Each point is reached from the start by the listed moves, each made 0, 1 or 2 times, or once backwards (-1), plus a little noise. Is the number of moves made odd or even? Then give how often each move was made.

Moves:
(1): [31, -5, 18]
(2): [ 8, 30, -6]
Start: [ -3, -10, -18]
Points:
[36, 15, -6] -> even (1, 1)
[-19,  54, -48] -> odd (-1, 2)
[ 60, -20,  18] -> even (2, 0)

Moves:
(1): [16,  0,  0, -8, -3, -1,  5, -2, -7]
(2): [-1, 13,  8, -7, -1,  0,  7,  0, -7]
(3): [  0, -14,  17,   2,  -2,   3,   2,   6,   2]
(4): [ 7,  5,  2, 16, -3,  8,  3, -2,  7]
(5): [ 1, -2, 12,  6, 17, -2, -5, -3, -5]
(6): [-3,  1, -6, -3, -5, 19, -9, -8, -3]
Start: [ 3,  3,  2, -7, 10,  4, -6,  4,  4]
Points:
[ 17, -29,  38,  39,  13,  42, -20,   3,  19] -> odd (0, -1, 2, 2, 1, 1)
[-14,  23,  12,  -7, -21,  55,  -8,  -2,   5] -> even (-1, 2, 1, 1, -1, 2)
[ -7, -26, -10, -22, -11,  20, -20,   6,   8] -> odd (0, -1, 1, -1, -1, 1)
[ 15, -16,  51,  33,  24,  60, -26,  -8,   5] -> even (0, 0, 2, 2, 2, 2)
[-11,  10,  -7,   9,   2,  50, -27, -12,  13] -> even (-1, 0, 0, 1, 0, 2)
[ 19,  35,   7, -19,  -8,  49,  -2, -16, -16] -> even (1, 2, 0, 1, 0, 2)

Moves:
(1): [11,  2, -2, -1,  3,  0,  2, -6, -2,  1,  2,  0, -5, -3]
(2): [-1, 15,  5, -3, -3, -3, -2, -1,  2,  0,  1,  3, -4, -1]
(3): [ -1,  -7,  14,  -4,  -1,   4,  -2,  -1, -10,   4,  -1,   6,   0,   6]
(4): [ -4,   7,   7,  18,   2,  -7,   2,   6,  -5,  -2,   4, -10,  -1,   3]
(5): [-6,  5, -2, -4, 21,  2, -8,  2,  2,  8, -2,  0, -4,  2]
(6): [ 0,  3, -2,  4, -2,  7, -4,  0, -1,  1, -4,  2, -3,  3]
(7): [-7,  7, -4, -2,  7,  8, 15, -2, -2, -4,  5, -2, -2, -8]
(8): [ 4,  0,  5, -2,  1,  5, -3, 12,  0, -8,  1, -4,  1, -7]
(9): [ 1, -1, 11,  0,  5,  7,  6, -7, 15, -1, -5,  0, -1,  0]
(10): [ 2,  3, -2, -4, -3,  5,  0,  8,  6, 20,  5, -1,  0,  0]
(11): [ 3,  0, -1, -5,  0, -1, -3, -6,  1, -2,  9, -8, -3,  6]
(12): [ 1,  3,  1,  0, -3,  3,  3,  8,  4, -3,  8, 17, -3,  2]
Start: [ 2,  3, -5,  4,  0,  3,  0, -2,  2,  0, -7,  0, -1, 10]
Points:
[ 14, -23,  13, -29,  29,  26,  16, -25,  27, -42,  -4, -39,   1,  -7] -> even (0, -1, 0, -1, 0, -1, 1, 2, 2, -1, 2, -1)
[ -3,  17, -15,  53,  21,   1,  21, -35,  -1, -22,  -9, -45, -16,  14] -> odd (1, -1, -1, 2, 0, 2, 1, -1, 1, -1, 1, -1)
[  6,  30, -10, -26,  50,  13,   4, -26,  60,  39, -14,   8, -19,   4] -> odd (1, 1, -1, -1, 2, -1, 0, -1, 2, 1, 0, 0)
[ 21,  11,  22,  23, -17, -14,   6,  -4,  14,  18, -18, -17,   2,   5] -> even (1, 1, 0, 1, -1, -1, -1, 0, 1, 1, -1, -1)
[-13,  24,  -2,  20,  56,  28,  13,  47,  29, -15,   2,  13, -12, -12] -> even (0, -1, -1, 1, 2, 0, 1, 2, 1, 0, -1, 2)
[ 51, -16,  20, -11, -17,  30, -17, -19,   0, -32, -16,   5,  -9,  11] -> odd (2, 0, 1, -1, -1, 2, -1, 2, 1, -1, 1, 0)
[ 10, -11,   3,  41, -12,  -2,   8, -27,  29,  -1, -29, -27,   4,  21] -> even (0, -1, -1, 1, -1, 1, -1, -1, 2, 0, 0, -1)
[ 18,  27,  17,  21, -31,  16,   2,   1,  -9, -10,  18,  29, -19,  27] -> even (1, 1, 1, 1, -1, 2, 0, 0, 0, 0, 1, 2)

Moves:
(1): [ 1, -1,  1,  5, -6, -1, 11,  9,  2, -3, -4,  9, -3, 11, -3,  5,  0, -4,
  9,  3]
(2): [ 7,  2,  4,  3, -2, -1,  4, -1,  1,  2,  4,  7, -5, -2,  1, -2,  1,  5,
 -4,  5]
(3): [ -1,  -6,   2,   3,  -7,  -7,  -5,   8,   8,   1,   0,  11,   3, -11,   2,
  -2,   5,   2,  -8,   3]
(4): [  2,  -1,   2,   9,  -8,   0,  -2,  -5,  -4, -15,  -4,  -1,   6,  -4,   4,
  -9,  -2,   4,   3,  -4]
(5): [ 1,  3,  6,  4,  4, -1,  0,  1,  4,  3, -9,  1,  6, -4,  0,  0, -5,  0,
  5,  1]
(6): [ 2, -1,  4, -2,  6,  3, -3,  8, -7, -2,  5, -4,  0,  0,  1, -3, -1, -6,
  2,  7]
(7): [ 1, -8,  5,  4,  4, -3,  5,  1,  0, -1,  3,  0,  4, -4, -1,  3, -3, -1,
 -2, -3]
(8): [-7,  1,  1, -2, -2,  1,  5,  8, -4,  1, -3,  0, -1,  2,  0, -5, -2,  2,
 -5,  3]
(9): [-3, -3, -2, -2,  3,  8,  2,  4, 11, -5,  5, -2,  5,  1,  2,  1,  4,  0,
  3,  2]
(10): [  1,  -1,  -7,   7,   5,   8,   8,   4,  -3,   5,  -4,  -1,  -5, -10,  -4,
   4,   9,   1,   2,   2]
(11): [ 9,  0, -2,  3,  3,  0, -7,  6,  1,  0,  5,  0, -2,  1,  1, -1,  3,  1,
 -1, -6]
(12): [ 0, -5,  2,  5,  6,  8, -5, -6, -7,  6, -4, 15,  5,  0, -6,  0, -7,  0,
 -2,  1]
(13): [ 0,  8, -2,  4, -5,  4, -1,  0, -6,  0, 10, -2,  7,  3,  4,  0,  1,  2,
  0,  2]
(14): [-1, -1,  5,  7,  4, -2, -4, -5, -1,  6,  0, -2,  5, 13,  4,  0,  9, -2,
 -1,  1]
(15): [ 0, -1, -5, -4,  7,  5,  5, -3, -4, -3,  0,  6, -1, -6,  8,  5,  3,  2,
  0, -6]
(16): [-17,   4,   0,   0,  -5,   5,  -6,   3,   4,   3,   1,  -3, -10,  -2,   3,
  10,  -6,   3,   1,   0]
(17): [ -4,   5,  -3,   5,   6,  -2,  -1,   3,   1,  -4,   4,  -1,   2,  -1, -11,
  -2,   4,  -2,  -1,  -6]
(18): [ 0, -1,  2, -4, -1,  3, -2,  1,  0, -2, -1, -3, -3,  6, -4,  4,  2, 11,
  3,  1]
(19): [-1,  3,  8,  3, -6,  5,  3, -2, -1,  6,  0,  1, -5, -5, -7, -4,  2, -6,
  8, -3]
(20): [-10,  -5,  -6,   5,  -2,  -7,   0,  -1,  -1,   1,   6,  -3,   2,   0,   3,
  -6,  -7,   6,  10,   9]
Start: [ 2,  5,  0,  6,  1,  3,  4,  3, 13, -3, -2, -2,  2,  8,  1, -6,  4,  2,
  2,  1]
Points:
[ 26,  14,  -9,  60,  13,  43,  21,  12,  13, -54,  29,  26,  26,  18,  25,
  13,   2,  24,  30, -19] -> even (2, 2, -1, 2, 1, 0, 1, -1, 2, 0, 2, 1, 2, 0, 2, 1, 1, 0, -1, 0)
[  1,  25,   1,   8,  47,  35,  19,  49, -31,  13,  27, -54, -22, -13, -36,
  -1,  31,  -3,  13, -25] -> even (-1, -1, -1, -1, 0, 2, 2, 2, -1, 2, 2, -1, 1, 0, 1, 0, 2, 2, 2, 0)
[-37,   2, -28,  22,  -7,  32,  39,  -1,  33, -14,  45, -20, -27,  28,  31,
  38,  25,  53,  45,  11] -> even (1, 2, -1, 0, -1, -1, 1, -1, 2, 1, 0, -1, 1, 1, 2, 2, 0, 2, 0, 2)
[-34,  -5,  14,  -5, -16,  57, -12,  43,  36,  -2,  -7,  45, -30,   5, -20,
   2, -15,  21,  21,  -5] -> odd (1, 0, 1, 0, 0, 0, -1, 2, 2, -1, 2, 2, -1, -1, 1, 2, 0, 2, 2, 0)
[-29,  25,   5,  -2, -30,  -7,  20,  18,  11, -14,  35, -12, -26,   5, -25,
 -44,  -4,  17,  27,  26] -> odd (0, 2, 0, 0, -1, 1, -1, 1, 0, -1, -1, -1, 0, -1, 0, 0, 2, 1, 2, 2)
[-14,  43,  21,  36,  19,  44,  -3,  19,  11,  26,  16, -39, -13,  -5,  27,
  -2,  21,  -9,  25, -10] -> odd (-1, 1, -1, 0, 2, 1, 0, 1, 1, 1, 2, -1, 1, 2, 1, 2, 0, -1, 2, 0)
